Each row is a point. Before rounding, the points of a table are all equally far from one centre. They may lie mostly on one side of it. Write the centre, to within rounding.
In the rows, zero is written as 128.

Points:
[[118 114 111]
 [166 116 122]
 [104 169  97]
 [129 122 101]
 [185 181 131]
 [146 184  96]
 [160 128 105]
 [187 161 125]
 [ 96 116 170]]
Centre: [133 158 148]

Points, 17 rows:
[[156 155 150 134 171 129  60 102 144 135 117 105]
 [107 192 107 190 107 140  81 155 159 140  78 113]
 [ 99 152 143 127 158 140  46 121 108 177 104  80]
 [120 126 146 158 166 145  70 101 144 146 130 133]
 [ 83 147 144 154 146 116  96 116 140 192 138  68]
 [ 93 155 149 141 161 163 105  81 148 163 130  93]
 [107 137 148 118 138 192  93  97 144 189  75 131]
 [122 151 111 159 151 184  88 107 123 122 117 114]
 [128 144 170 123 153 139  82 104 135 205 116 119]
 [120 194 142 130 161  92  79 142 145 124 108 151]
 [ 91 147  80 107 132 126 127 140 121 131 139 146]
 [ 88 163 144 152 152 141  99 105 121 125 135 140]
 [ 89 162 183 139 113 126 125  93 163 184 115 111]
 [ 51 152  93 144 184 140 109 120 131 151 105 122]
 [141 129 162 155 112 159  78  92 164 155 115 111]
 [ 88 166 110 147 189 147  61 124 132 172  91 106]
 [106 153 126 114 144 157  65  89 141 183 103 130]]
Centre: [114 136 133 126 137 126 118 145 147 145  77 101]

Points, 31 rows:
[[140 159 135 103 134 191 125  72 189 137  96 112 139 144 139 139 115  94
  121 143 128 115 157 151]
 [142 112 131 107 142 212 102  65 159 129 127  95 130 163 133 146  91  73
  116 118 115 133 169  98]
 [140 131 110  78 130 204 102  70 184 141 160 107 115 156 137 161  94  99
   95 123 118 142 142 152]
 [119 159 152  94 151 173 126  77 186 143 146 100 155 154 168 143  90  86
  121 128 114 113 136 102]
 [126 138 173 103 124 202 137  74 174 137 136 136 138 146 167 139 116  81
  102 127 116 150 130  91]
 [145 153 142 105  97 189  90  65 204 130 126 129 147 163 120 123 117 106
  108 118 120 111 136 113]
 [150 132 132  83 123 190  98  70 183 125 121 101 148 160 141 144 104  77
  115 125 124 153 132 119]
 [116 111 135  91 119 215 108  84 193 153 115 111 130 126 144 147  96  89
  105 119 122 158 131 122]
 [149 151 146 100 127 203 101  41 168 141 146 101 131 175 134 148  97  91
   97 129 111 124 138 137]
 [144 117 139 101 109 179  93  76 167 139 133 112 163 148 141 164  98  83
  119 112 108 121 154 119]
 [118 156 150  74 141 198  70  64 181 122 140 132 115 168 128 135  97  86
  101 128 110 145 138 124]
 [158 127 145  96 132 195 108  96 172 165  98  98  99 129 150 145  85 112
  108 126 105 151 101 130]
 [150 121 149  96 124 189  86  60 165 158 140 108 134 154 128 154 108 100
  103 125 114 132 162  95]
 [143 139 102  78 166 182 115  49 186 138 132 119 130 154 150 137 100  89
  102 106 107 137 130 115]
 [141 133 143  99 123 184  99  86 181 145 137  96 138 129 134 143  81  73
  132  97 128 130 155 132]
 [103 137 144  96 129 171  95  99 187 133 155  87 141 146 126 144  98  87
   70 108 109 132 123 120]
 [148 154 136  78 135 193  92  82 194 159 133 126 115 140 145 156 117  90
   99 106 127 124 143 121]
 [117 144 120  92 143 212 133  47 171 149 120 102 126 135 119 130  90  75
  100 118  99 131 146 115]
 [134 112 135  94 141 174 129  84 165 124 119 112 138 139 133 168  90  88
   91 125  99 132 160 134]
 [126 151 148  92 127 207 108  67 162 168 123 127 147 164 145 154 127 105
  119 126 123 146 170 104]
 [145 133 149  85 113 211 102  72 159 167 154 102 149 168 144 120 113  79
   91 159 113 138 119 115]
 [134 123 123  77 123 217 101  68 153 158 141 101 111 140 127 139 106  65
  100 122  99 131 159 131]
 [118 140 143  95 121 187 108  81 184 163 102 100 135 165 151 162  76  95
  129 115 130 119 125 129]
 [117 119 137  72 136 196 113  77 170 169 127 110 144 158 122 164 117 102
  108 117 127 130 136 121]
 [141 131 130  88 148 202  85  54 166 136 136  98 158 178 146 139  77  90
  112 137 106 119 131 105]
 [112 142 145  83 127 207  87  62 174 146 102 127 148 161 168 134  94  85
  109 114  90 132 110 130]
 [133 143 129  75 114 214 117  71 168 155 127 104 137 172 180 145 102  78
  131 138 114 131 144 128]
 [145 135 136  77 117 193 103  55 173 124 113 127 137 167 135 152  91  89
  115 136 135 133 142 107]
 [138 128 124  80 128 212  80  82 184 123 125  97 125 149 153 151  93 105
  112 114  79 142 137 113]
 [137 128 125  86 143 208 111  49 184 140 139 106 139 158 140 130 103  91
   92 127  92 157 123 132]
 [125 127 138  80 115 200 118  62 176 179 132 123 139 137 133 138  93  79
  123 134  95 129 117 124]]
Centre: [119 141 116 121 129 186 107 102 137 139 137 128 119 153 149 107  99 117
 109 125 117 125 130 122]

Points:
[[ 78 153  76 124 137 128 173 118 165 124 146 124 170 151  67 111 152 155
  111 182 140 101 127 155]
 [ 97 178 106  98 147 138 163 117 157 103 133 118 143 146  50  63 142 140
  113 180 109 112 149 146]
 [132 157 138  86 131 138 114 153 155 128 131 133 190 104  35 118 187 106
  137 133 152 120 132 127]
 [139 171 129  69 112  96 130 147 197 108 152 130 155 131  31 107 122 156
  134 132 155 121 131 149]
 [147 170 112  83 118 116 132 150 142 106 151 133 186 122  50  91 174 146
  139 132 128  94 141 142]
 [132 165 101  63 107  88 129 176 165 122  89 120 122 163  72  98 180 136
  116 151 140 124 139 133]
 [135 143 117  98 115  85 129 147 132  99 110 133 178 110  65 115 128 127
  151 158 126  84 125 120]
 [148 140  95  96 123 109 174 137 156 138 139 133 180 131  64  86 160 101
  135 137 136  99 100 177]
 [140 183 126  83 132 111 184 138 172 128 136 137 153 129  82  99 148 187
  149 183 130 103  91 174]
 [164 142 125 113  99 108 153 200 189 118 135 138 163 172  93 111 172 141
  135 164 119 118 115 131]
 [ 96 138 145  85 130 123 156 163 121  94 125 134 155 155  56  77 162 146
  133 154 129 107 124 150]
 [133 128  99  99 175 132 156 140 106 123 116 115 158 130  60  88 161 137
  128 182 118  98 106 134]
 [110 174  94  78 152 109 143 172 147 121 130 136 170 165  70  77 153 153
  125 164 145 105 127 155]
 [133 167 128  97  98 106 160 159 161 115 143 117 189 164  66 121 147 113
  132 156 130  90 151 158]
 [151 152 120  82 168  94 156 148 156 123 134 137 178 139  55 120 152 143
  116 184 146 135 159 169]
 [170 178 142 112 117 127 189 122 189 112 131 175 154 127  58 109 168 132
  133 147 142  88 106 132]
 [121 140 129  95 144  86 157 150 148 106 129 127 169 145  76  73 155 175
  168 148 141 134 135 162]
 [120 106 125 111 144 126 138 147 186  75 133 138 169 151  96  92 150 123
  131 165 128 111 127 140]
 [145 168 117 105  94  88 151 146 167  89 145 134 150 144  34 107 172 117
  115 143 143 116 110 135]
 [163 145  96  85  89 111 183 176 160 136 107 154 132 154  74 111 157 117
  102 149 139  85 118 127]
 [143 137 106  77 134 116 188 150 187 119 135 128 172 143  51 107 132 108
  116 101 134  81 137 160]
 [115 163  99  91 166  84 180 150 175  93 134 115 186 113  72  86 146 143
  122 167 110 106 122 140]
 [133 131  78 115 131  78 129 145 191 122 133 142 159 162  52 106 146 126
  111 160 149 111 112 141]
 [135 144 105 106 140  95 150 146 169 108 144 101 178 101  65  65 151 153
  120 155 145 129 128 166]
 [158 176 111  50 153  86 135 128 187 106 138 124 174 166  60 102 156 147
  138 133 119 130 147 133]
 [105 168 123  67 138  84 134 158 139 119 118 140 143 162  68  74 160 124
  136 180 130 123 128 136]
 [128 190 102  84  99 110 141 156 187 122 141 135 178 150  52 109 155 138
  133 183 141 127 161 121]
 [134 186 132 101 111 120 185 114 162  98 162  80 169 171  68 109 131 129
  112 150 124 122 159 143]
 [136 169 134  98 118 122 166 128 160 114  75 116 192 118  32 105 164 135
  111 132 144  95 130 152]]
Centre: [126 155 127 102 136 128 158 135 164 147 124 124 142 131  86 126 142 144
 118 131 117 136 121 118]

Points (29 x 24):
[[136 143 118 141  54 175 133 171 127 130 155  84 155 132 159 147 105 164
   92  94 166 128 161 134]
 [109 110 102 168  69 176 162 148 145 152 136  92 141  97 139 135 109 157
  110  51 139 121 166 112]
 [101 119 118 139  55 190 159 185 134 136 142 106 159 135 155 122  78 136
  115 100 158 104 161 118]
 [101 103 105 151  51 198 163 157 138 138 159  94 173 136 118 130  74 145
  112 106 112 105 175 146]
 [122  98  88 128  77 171 166 155 147 117 146  79 114 122 193 143  97 140
  106 119 128 117 184 137]
 [115 132 107 131  69 219 127 186 123 140 133 111 133 104 134 118 128 165
  104  89 164 115 153 117]
 [120 141  87 119  59 195 170 163 120 159 121 116 123  89 154 104 125 173
  110 105 136 127 161 117]
 [105 100  87 152  52 154 121 172 134 109 146 106 171  85 150  96 108 145
  107 116 154  98 146 150]
 [114  95 118 136  56 196 157 154 130 128 173  79 141  93 127 127 121 157
   93  75 150 104 156 153]
 [106 125  99 128  70 202 165 132 132 107 126 109 152 133 153 141 120 192
  111  66 119 114 153 136]
 [116 100  83 161  71 191 158 165 133 120 133  90 132 112 153 138 137 124
   71  92 150 109 137 134]
 [142 103  98 143  57 169 181 182 146 121 138  96 152 147 142 156 115 175
  111  93 131  83 152 134]
 [114 108 111 139  73 207 137 148 129 124 133  90 143 112 156 115 100 162
   85  83 134 108 165 142]
 [144  75  90 130  65 158 133 144 123 115 126  90 178  96 158 144 106 130
   85  95 132 109 135 119]
 [125 115 102 182  90 197 167 141 164 115 145 110 163  93 165 115 130 153
  110  77 156 105 124 108]
 [103  96  91 116  55 197 171 157 126 117 155 112 150 103 144 111  92 146
  114  77 147 115 135 156]
 [140 113  95 154  59 202 161 162 139 163 144 131 127 121 189 129 128 157
  118 110 142 118 163  86]
 [132  94 130 174  69 185 150 145 147 127 125 127 131 110 131 123 126 131
   83  95 161 105 174 130]
 [115 109  92 132  68 180 184 171 116 114 147  82 176 127 174 152 112 155
  103 105 137 117 150 119]
 [139 116  91 120  35 161 169 162 105 104 152 100 148 122 135 130  90 138
  106 114 151 118 151 157]
 [114 118 114 157  51 181 127 149 140 141 113  69 146 144 157 130 140 193
  114 111 114 123 156 126]
 [143 108  99 106  61 158 143 192 132 133 139 133 123 122 150 123 124 144
   83  71 138 108 145 141]
 [101 104 101 151  62 192 132 184 109 125 151 107 119 119 156 142  84 147
  108  84 124 129 156 127]
 [139  98  98 152  64 184 142 171 124 130 136  93 139 120 180 113 112 129
  113  97 149 143 156 135]
 [ 98 113 126 124  51 146 166 189 126  99 143 103 157 100 164 131 106 147
  112  97 149 110 152 119]
 [108  72 119 147  89 184 132 159 136 125 133 101 132  90 131 148  88 151
   83 100 135 129 153 114]
 [135  98 110 146  59 194 169 179 150 116 145 110 144  89 130 119 117 147
   97 115 136 115 180 132]
 [119  94 131 127  79 157 184 180 115 131 144  80 161 129 140 119 142 150
  127  85 156 128 167 131]
 [119  94 105 144  61 180 131 178 133 130 159  71 166 107 180 145 118 147
  103  80 117 117 153 115]]
Centre: [117 135 111 126 101 157 133 127 140 147 163 119 140 116 130 148 137 127
 147 128 118  99 129 132]

Points:
[[ 96 136 130 117 156 135 119 118 106 119 153 116 178 152 106 115 100 141
  117 174 120 100 115  97]
 [ 68 153  95 156  94 112 174 113 124 113  94 131 183  98  79 116  98 114
  101 177 133 121 126 111]
 [ 76 152 145 139  91 111 179 128 116 111 124 117 188  78  80 146 160 109
  120 180  93 149 112 129]
 [ 72 117 172 132 113 110 199  97  76 123 130 133 193 106 114 106 128 127
   74 143 122 121 113 128]
 [ 93 129 145 131 107 114 171 107 104  87 125 139 207  92 104 141  83 123
  100 173 122  87 102 119]
 [ 84 146 184 151 106 133 156  95 110  80 130 151 204 125  85 108  88 141
  113 169  92 109 107  84]
 [ 79 121 179 154 103  88 123  76 137  92 140 137 181 118 104  76 111 142
   99 192 133 123 166 127]
 [ 92 119 131 154 100 114 158  97 121 123 140 145 175  64 115 125  89 150
   99 147 133 158 144  85]
 [ 72 137 152 100 131  79 171 161  82 105 133 153 153 101  95 116  80 100
  121 132 102 110 123 107]
 [ 69 126 162 143 108 104 143 120  92 118 140 147 188 134  86  98  72 110
   73 160 139 122 150  97]
 [ 63 141 149 122 115 113 166 120 109  89 142 130 181  88  61  74 102 121
  115 178 129 132 179 107]
 [ 86 126 112 153  85 100 133 104 130 126 140 151 178 126 104 109 139 124
   93 178 126 142 107  78]
 [ 74 107 146 164 124 152 174  83 113 139 107 107 179 110 114  98 102 129
  118 143 153 145 134 119]
 [ 83 115 135 152  96 103 186  97 106 107 130 137 177 115  75 115 140 123
  128 186 149 100 114 104]
 [ 82  93 142 129 107  79 147 122  96 122 133 141 202 117  61  85 103 136
   89 157 109 109 131 110]
 [ 80 141 162 127 119 118 163 122 104  95 125 124 204  78 111  86  95 159
  111 174 124 124 112 144]
 [105 153 165 156 119 123 185  94 104 103 116 128 214 107  96 107  98 159
  112 177 133 124 156 119]
 [ 96 127 151 139 103  69 184 102  99 103 130 132 201  89  76 108 108 133
  120 152 147  98 142 100]
 [ 43 114 146 122 109 154 142 105 148  96 155 136 185 109 113 125 104 161
  109 135 138 126 156  97]
 [ 65 149 121 149 105 133 164 103 112 116 123 123 206  96 102 122 121 153
  124 164 127 106 132 126]
 [ 61 137 135 153  79 131 176  75 111  90 135 131 180 137 100 124 116  97
  117 143 124 100 128  88]
 [ 87 121 147 141 124 114 167 114  75 110 142 122 185 103  98 171 104 107
  126 115 106 131 123 113]
 [ 75 131 137 150  84 139 158  85 118  86  97 145 175 116  89 126 119 116
  101 175 155  98 116 107]
 [ 49 149 131 156 115  78 148 117 115  98 132 124 186  62 101  85 109 111
   93 168  95 105 158 120]
 [ 76 121 161 150 125 132 179  91 111 101  99 125 190  69  68  97 128 146
  122 188  99 118 123 141]
 [ 56 137 146 152  88 126 169 135  93 103 110 146 168  97 101  82  88 135
  117 137 123  85 124 119]
 [ 71 135 119 146 132 110 188 129 117 131 189 121 193  93  85 104 139 133
   88 181 127 125 144 107]
 [ 69 122 107 143  97 160 174 105 125 100 105 144 193 140  97  81 125  86
  101 157 118 139 113 118]
 [ 84 110 166 175 112 142 177  78 120  80 135 130 171  91 108  86  67 131
   91 148 144 131  92 111]]
Centre: [113 136 160 144 135 115 164 121 168 103 134 131 146 115  88 108 121 112
  94 130 104 120 132 127]
